Every row gives one point. To make a cloud, some directions were put in groups of two or more. Within a group, all points are equally far from the middle, so they leave a hole (a ring in 2 directions, a hollow ball in 3). The other directions are filled evenly. Then the cloud was stretched, turned, moved and blurred a little. Count the holes, and give their numbers of directions, smallest first.

Cloud (13 x 2):
|  0.300 | -0.102 |
| -0.134 | -0.194 |
|  0.312 | -0.040 |
|  0.241 |  0.136 |
|  0.143 | -0.272 |
| -0.057 | -0.255 |
| -0.148 | -0.175 |
|  0.194 |  0.181 |
|  0.267 |  0.106 |
|  0.093 | -0.284 |
| -0.023 | -0.271 |
|  0.205 | -0.240 |
|  0.262 |  0.118 |
Holes: 1 (2)

Cloud:
| -0.206 | -0.027 | -0.151 |
| -0.280 | -0.110 | -0.018 |
| -0.177 | -0.052 | -0.195 |
| -0.101 | -0.287 |  0.256 |
|  0.034 | -0.385 |  0.196 |
| -0.052 |  0.113 |  0.209 |
|  0.011 | -0.371 | -0.118 |
|  0.157 | -0.272 | -0.166 |
| -0.246 | -0.033 |  0.150 |
| -0.227 | -0.301 |  0.041 |
| -0.051 |  0.066 |  0.261 |
| -0.125 |  0.044 |  0.244 |
| -0.123 | -0.383 |  0.106 |
| -0.233 | -0.247 | -0.082 |
|  0.268 | -0.278 |  0.072 |
|  0.093 | -0.066 |  0.326 |
|  0.311 | -0.146 |  0.035 |
| -0.018 | -0.317 | -0.178 |
|  0.012 | -0.314 | -0.182 |
|  0.240 | -0.317 |  0.095 |
Holes: 1 (3)

Cloud, 30 rows:
| -0.334 |  0.056 | -0.210 |  0.211 |
| -0.097 |  0.273 | -0.014 | -0.305 |
| -0.335 |  0.082 | -0.280 | -0.019 |
| -0.284 | -0.040 | -0.017 | -0.306 |
|  0.119 | -0.085 | -0.512 | -0.070 |
| -0.232 |  0.298 |  0.183 |  0.204 |
|  0.168 | -0.042 |  0.197 |  0.224 |
| -0.253 | -0.054 |  0.113 |  0.084 |
| -0.128 | -0.227 | -0.376 | -0.189 |
|  0.155 |  0.195 | -0.080 |  0.023 |
|  0.156 |  0.237 |  0.057 |  0.141 |
| -0.313 |  0.021 | -0.176 | -0.233 |
|  0.035 | -0.200 | -0.335 | -0.127 |
| -0.268 |  0.079 |  0.098 | -0.386 |
| -0.246 | -0.090 |  0.029 | -0.034 |
| -0.265 |  0.019 |  0.240 |  0.198 |
| -0.033 | -0.191 | -0.362 |  0.026 |
| -0.184 | -0.152 |  0.137 | -0.109 |
| -0.338 |  0.089 | -0.402 | -0.103 |
| -0.288 |  0.273 | -0.066 |  0.220 |
| -0.015 |  0.275 | -0.138 | -0.299 |
| -0.307 |  0.023 | -0.128 | -0.256 |
| -0.154 | -0.180 | -0.132 | -0.033 |
| -0.304 |  0.107 | -0.186 | -0.167 |
|  0.016 | -0.158 | -0.090 |  0.131 |
|  0.132 | -0.117 |  0.107 |  0.030 |
|  0.121 |  0.230 | -0.373 |  0.228 |
| -0.277 | -0.082 | -0.297 |  0.100 |
| -0.182 | -0.112 | -0.103 |  0.294 |
| -0.133 | -0.138 |  0.082 |  0.175 |
Holes: 1 (2)
